Rows are points. A path goes straight from each point to the next, and from the last back to the first. The post is the endless flat space through its rows: a point in 2 columns, a line in 3, a plane in 4, and so on, so that a path can go around it. Count how often the path circles the post. Going back the other way cancels.
(in the rows, 128 means zero)

Post (1 x 2):
[[126 127]]
Path (14 x 2):
[[136 153]
 [100 155]
 [ 78 105]
 [132  96]
 [152 121]
 [146 175]
 [ 83 183]
 [ 75 107]
 [134  59]
 [115  79]
 [ 58 125]
 [ 90 197]
 [152 161]
 [193 133]]
Times around: 1

Post (5 x 6):
[[121 126  94 204 176  77]
 [180 120 141  47  67 120]
 [138 120 104 131 132 151]
 [116 121  59 223 137 100]
 [117 120  99  48  94 130]]
Path (14 x 6):
[[139 107  98 135  78 114]
 [141  98  97  80  87  84]
 [140 105  29 146 148 106]
 [129 150  79 123 148 157]
 [165 142 120 136  86  95]
 [127 140 130 220 123 141]
 [ 90 100  98 104  97 142]
 [131  55  87  87 102  63]
 [170 101  89 147 163 128]
 [127 138  31 190 199 125]
 [169 122  67 188  94  92]
 [120 160  82 127 158 110]
 [101 148  97 142 111  97]
 [160 120 159 196 150 126]]
Times around: 2

Post (8 x 9):
[[171 143 155 143 131 135 128 112 116]
 [122 129 152  62  98 173 105 138  39]
 [190 150 148 135 130 173   7 155  75]
 [ 49 179 134 150  55 121 164 108 108]
 [122 179 120 127 138 119  78  69 140]
 [ 96 189 107 144 126 129 164 119 135]
 [124 132 155 135 136 135 113 160 160]
 [183 113  83 143 110  82 157 146 191]]
Path (18 x 9):
[[149  87 125  75  75 136  95  83 136]
 [170 110 144 141 110 162  86 111  78]
 [102 159 124 173 128  91 143 144 143]
 [112 209 102 141  95  87 152  84 131]
 [134 189 154 189  66 141 102 149 122]
 [160 209 131 171 162 117 132 182 148]
 [ 54 165 124 100 173 156  94 179  69]
 [118 125  71 119 139 139 110 161 146]
 [119 179 131 187  58 149 118 135 101]
 [112 196 121 147  55 113  89 117 135]
 [152  84 237 127 121 110  98 165 105]
 [115 131 176 145 110 125 120 121  75]
 [139 138 186 133 104 146 118 177 114]
 [119 201 114 106  91 150 115 103 127]
 [175 148  53 116 205 129 158 108 211]
 [105 173 136 110  92 184 159  98  81]
 [108 193 221 151 108 170 171 117  87]
 [124 221 103 190 115 143 201 161 127]]
Times around: 0

Post (13 x 14):
[[168 144 117  87 108 104 134 100 130 165 123 128  82 128]
 [201 161 137 163 139 193  60 103 154  98 126  91 167 180]
 [149 149 134  89 130  91 200 172 186 163 140 173  87 112]
 [193 138 120  88 120 122 133 167 111 166 143 190  79 140]
 [102 153 206 148 145 152  75 102 159 117 123 118 160 162]
 [ 90 117 113 119 132  98 163 125 113 142 130 151 155 110]
 [154 110 147 128 122 124 111  91 149  88 136 141 139 161]
 [133 158 166 155 120  79 160 147 129 133 130 134 135 133]
 [169 165 166 103 100 168  68 137 137  69 110  90 150 133]
 [106 157 160 144 101 146  98 105 141 101 179 120 139 114]
 [167 145 153 187 134 175  51  78 155  85 102 133 127 105]
 [115 126 139 121 154  84  97 141 145 116 151 103 125 126]
 [183 146 126  62 165  93 220 146 103 155 158 157  59 103]]
Path (21 x 14):
[[145 185 159  78 148 108  84 156 111 142 171 121  97 155]
 [111 155 142 116 115 111 141 104 177 108 116 107 113  94]
 [157  87 109 168  95 129  86 106 145 130 111 164 115 167]
 [135 107 140 117 101 115  74  77 117 133 189  92 123 131]
 [161 107  85  90  83 109 101  85  52  78 169 139 100  53]
 [ 97 146 159  81 118 103 175  75  94 109 144 166  98  70]
 [131 130 127 159 160 139  90  98 113  90 130  98 166 154]
 [137 138 150 171 141 158 166 126 114 136 107 145 121 113]
 [176 110 131  92 174 155 159  96  95 128 115 147 134 130]
 [218 192  85  88 146 158 118 137 151 105 145 107 116  73]
 [129 174 116  89 144 104  68 137 126  91 170   7 197 158]
 [151 192 149 140 135 139 143 144 143 160 150 149 120 103]
 [109 182 140  97  93 116 105 142 138 142 146 105 123 130]
 [156 172 115 165 140 155  89 101 156  99 126 152 172 157]
 [149 108 105  79 131 122 136 128 148 101 160 167 102 136]
 [116 134 147 170 113 117 162 159 116 166 148 186  85 138]
 [220 105 161 175 107 130 114  91 160 152 154 170 117 170]
 [175 119 114 113 143 174  84  90 104 140 126 168 184 139]
 [193  87 163 113 113 138 101 115 162  63 163 130 154 133]
 [181 138 179 177 117 152 139 138 183  80 109 131 175 134]
 [239 118 150 132 148  85  95 108 173 115 119 172  90 146]]
Times around: 3

Post (17 x 18):
[[128 151  77 101  94  97 126 110 138 100  98  69  82 115 142  71 150 115]
 [168 200 123  35 209 121  97  92 148 118 202 103  97 107 133  66 191 172]
 [115 173  85  87 184  99 117 105 162 157 194 105  43  41  67  89 167 166]
 [127 148  91 113 106 129 122 136  63 113 105 154 147 119 186 192 134  67]
 [ 95 120  69 112 123  89 103 119 122  76 123 140 132 153 128 138 148 163]
 [125  98 111 125 103 177 108  96 132 127 122 156 108 175 126 177 155  94]
 [138 113  38 166 113 125  73 113 126 138 118 143 154 198 166 156 126  51]
 [154 136  46 182 101 178 128  94  93 121 131 175 128 119 129 125 140 133]
 [115 130  95  97 200 140  79 128 156 140  51  30 110 144 206  95 142 179]
 [152 121  44 118 124 146 125 120 152 130 102 187  94 147 136 136  68 120]
 [155 184 133  87 166  90 137 115  91 159 154  93  50 100  23  86 140 190]
 [116 222 141  58 149 101 114 132 199 168 182 142 144  98  77  83 189 175]
 [125 130 118 166  74  94  87  78 112 138 145 161  72 112 133 143  81 135]
 [120  98  98 198  99 148  92 172  91  78 106 152 104 151 153 111 116  87]
 [ 78 114  85 100 122 119 117  90  88 141 126 165 133 131 128  85 122  98]
 [146 111 124 154 137 120 158  79 132  88 145 125 158  99  91 133 119  84]
 [171  90  71 118  78 144  79 119  97 121 146 156 128  94 107 135  87 112]]
Path (21 x 18):
[[147 249  85  55 138  91 130  86  97 106 139 145 139  73 155  83 149 101]
 [136  84  99 161 111  97  99  67 115  68 130 178  96  64  84  78  91 114]
 [130 130  75 125 138  95  65 138 110 155 165 154  74 137 149 146 167 100]
 [162 105  52  35  99 171 101 108  62 101 126 141  83 155 201  58 130 144]
 [ 81 146  74 129  96  72  83 150 167 104 128  85 112 100 133 119 136 173]
 [147 137 132 170  82 131  35 157  59 125 111 146  91 192 123 166  69  75]
 [109 119  49 162  70 113 102  78 118  99 107 146 111 137  38  60 155 103]
 [137  99 148 132 116 116  73 182 128 157 119 150 115  90 116  99 133  82]
 [130 131  93  86 143 150  96 144 194 163 178 160  78  95  85  42 156 184]
 [120 178 111 155 116  74 140 135 167 175 149 115 153  92  65 106 118 134]
 [ 93 141 185  82  94 106 130  97  94 203 168 128  60  90 138 151 154  95]
 [165 116  78 160 157 147 123  89 146 164  92 146  70 174 135 133 102  78]
 [134 160  99 113 122 133  71  93  94 155 130 177 141 145 120 128 147 124]
 [103 156  59 182 152 178  35 111 100 110 112 127 102 155 214 105 169 169]
 [ 99 146 142 103 185 103 123 116 118 146 116 113 143 136 150 192  98 129]
 [117 107  44 135  98 133 138  27 111 153 151 130 108 152 169 127 129 144]
 [135 136  82  71 112 108 173 110 134 161  74 114 146 138  97  67 120  86]
 [102  83  69 106 172 102  74 126 167 152 117 104 103  79 111  30  81 195]
 [144 142 100 111  83  22 108 128  72  79 187 102  92 103 185 143 128 144]
 [ 75 148  95  55  68  59 138  81 128 113 148 127 105  77 155  89  67 117]
 [150 145 102 130 191 185 129 150  23 113 118 101  88 101 116 119 140 121]]
Times around: 1

Post (17 x 18):
[[149 158  42 184 135 109 134 121 150  86 200  77 131 115 149 121  81 111]
 [107 107 128 140 148  67 129 112 171 121 145 110 154 168 189 112  42  96]
 [ 22 130  88 177 168  68 146 109 185 170 100 162 148 119 131 145 116 196]
 [151  81  84  96 122 120 113  87  53 166 119  90 109 179 131  92 198  72]
 [161 161 132 156  98 137 134 156 154 154 119 114 195 117  66 212 151  95]
 [ 77 104 167 187 159  81 142 134  84 136 121 121 112 102  77 214 157 140]
 [221 111 110 104 162 154  55 143 104 100 137 118 108 111 128  97 127 150]
 [141 112 116 160 118 135 120 178 128  68 216  93 155 109 158 167 173  98]
 [123 112 107  96 167 154 121  99 101 163 159 150 165 147 208 122 117 116]
 [ 71 167 125 176 173 150  86 156 104  99 119 177  83 120  88 141 145 117]
 [204 132 120 102 154 135 102 152 150 172 156  97 137 206  44 186 119 119]
 [ 80 140  39 130  98  60 175  94 119 109 167 135 205 135 106 116 139 140]
 [118 115 124 125 159 201  39  81 122 136 156 150 155 153 159  81  85 177]
 [116 161 126 107 133 200 159 147 123 100 157 110 157 112  76 134 179  97]
 [118  46 142  50  98 189 111  94  98 154 164 131 110 109 157 161 154  39]
 [ 85 153 106 141  96  88 142 112 156 163 180 160  87 157 154  30  70 164]
 [124 136 106 118  74 110 196  61 106  88 153 149 133 181 174 183 150 166]]
Path (18 x 18):
[[ 84 116 127 149 156 112  98 135 143 220 194 157  79 116 210 128 114 199]
 [175 180 117 178 127 165  43 165 221 108 135 143 176 131 153 145 150 164]
 [ 86 107 137 156 132 164 127  62 118 107 216 110 141 177 174 124  99  43]
 [144  99 107 142 123 170 154 140 158 107  78 143 136 112 131 190 199 159]
 [134  92 104 121  90 158  83 127  77 189 140  99 124 191 125  84 157 169]
 [176 113 112  94  85 122  88 113  65 125 156 105 177 113 126 113 146 129]
 [ 49 144 119 108 192  95 138 113 152  79  86 139 237 105 151 152 170 158]
 [149 110 158 155 140 109 132 117 127 123 113 137 129 113 228 132 119 106]
 [ 83  96  97 121 212  58 172 123 112 168 160 128 177 140 129  80 152  81]
 [128 162 121 127  81 203 119 138 159 133 153 201 172  99  97 105  74 104]
 [ 97 176  93 139 117 164 195 140 139  95 108 133 181  94 146 163 102 171]
 [130 159  90  89 156 148  73 175  94  77 156 148 197 181 102 109  36  69]
 [ 64 124 121 185 145 143 105  71  98 166 140  72 134 106 125 166  52 220]
 [163 132 130 125 116  80 132 128 114 149 159 120 142 152 116 190 117 135]
 [172 139 127  88 181 148 136 141 161  45 137 163  88  39 102 164 158 169]
 [189 109 150 164  90 111 166 125 111  75 127  69  94 119 161 133 152  73]
 [149 128 122  84 229 114 149 174 126 154 117 157 101 148 146  70  96 132]
 [ 88 162 170 113  87 175 162 176 166 163 151 117 197 189 147 110  93 108]]
Times around: 3

Post (17 x 18):
[[156 107 171 157 114  91 131 129  45 129 153 109 114 183  95 111 162 146]
 [115 137 131 139 201  87  93 111  89 144 128 135 122 153  88 107 177 153]
 [152 124 109  93 149 125  88 136 162 144  64 161  73 104  63 158 128 122]
 [ 95 118 117  97 112  97  87 112 159 185  89 120 180  99 112 145 101  92]
 [154 142 192 183 147 135 169 152 118 140 141 157 109 121 167 124 137  89]
 [128 117 182  71 115 135 190 122  77 163 137 117  99 211 119 141 179 140]
 [100 116 104 106 147  71 129 203  62 165 121 139 122 186  86 157 176 130]
 [115 106 131 137 129 149 124 182 152 130 166 144 134 114 205  81 137 103]
 [ 93  90 145 105 149  74  85 128 177 172 114 113 148  79  63 173 142 161]
 [119 136 130 138 140 106 150 163 122 163 157 120 117 145 139 124  65 136]
 [122 159 144 170 127 129 125 127 110 117 151 121 113 163 221 153  98  86]
 [106  83 122 130 138 111 107 113 177 158  91 138  92  96 129 137 106  69]
 [122 121  96  87 128  64 144  92 210 146  99 103 149  93  84 129 150 124]
 [105 157 142 143 112  94 109 125 120 154 117 119  76 105 180 116 114 132]
 [115  90  76  93 151 100 128 128 146 136  65 139 138  55  76 156 123 157]
 [104 142 143 168 102 142 168 144 148 149 145 179  90 146 165 123 134 141]
 [110 109 109 105 144  75 127 135 195 122  18 109 142 103 114 107 120 144]]
Path (24 x 18):
[[ 76 121 130  58 119  29 131 114 172 198  90 139 134 171 108 197 173 108]
 [132 105 229 116 166 121  94 133 145 155 153 112 151 127  96 119 134 139]
 [106  80 146 127  79  21 169 126 104 159 149 148 126 151  88 171 172 124]
 [ 91 120 150 157 154 116 184  99 140 181  96 185 180 140 100 136 136 137]
 [109 142 151  83 117 126 133  87 168 109  35 114 156 132 186 156 120  90]
 [142 158  58  59 156 161 182 111 217  98  43 146  97 110 111 159  77 112]
 [117 119 158 150 186  51  19 150  85 149  81 162  75  83  94 131 134  95]
 [ 89 146 154 108 178 106  78  56 102 190 158 191  58 187 112 172 174  97]
 [ 71  98  40  69  94  89 173 198 137 124  44 134 185 107 167 112  86  56]
 [ 92 158  96 185 141  72  87 192 135 171 206 137  84 123  34 113 177 170]
 [ 29  97 105  56  81 125 142 129 104 216 104 115 188 160 147 170 166 110]
 [ 71 145 143 151 194  39  42 160  78 106  65  84 119  94  67 149 110 246]
 [113 113 219  82  85  99 220 147  64 183 132 142  49 207 110 169 105  85]
 [103 129 152 127  92  86  97 102 103 145 150 110 183  88 203  88 159  97]
 [130  85  73  58 131 111 174 187 134 124 112 153 143 104  83  63 121 105]
 [ 70  99 136 166 139 140 118 151 118 179 126 115 116 136 159 126 108  66]
 [150 129 159 184 159 126  88 167 123 140  53  99 116 156 186 102  72  92]
 [120 116 133 103  93 100 119 102 156 178  88 138  64  89 119 174  72 145]
 [ 93 133 141 142 182  59  76 148  90 132 132 169 137  83 128 156 164 139]
 [ 78  93 174 166 166 113 114 207 139 169 167 164 144  91  75 108 163 153]
 [142 146 165 129 180  83  68 116 119 145 106  96 172  96  58  73 164 209]
 [118 157 104 148 129 123 196  77 171  83  68  80 149 149 140  91 171 179]
 [173 110 214 190 171 167 168 156 115 128 153 143 157 110 131 104 196 111]
 [152  67 121 151 178 118 120 200  72 195 156 162  83 188 113 185 146  36]]
Times around: 2
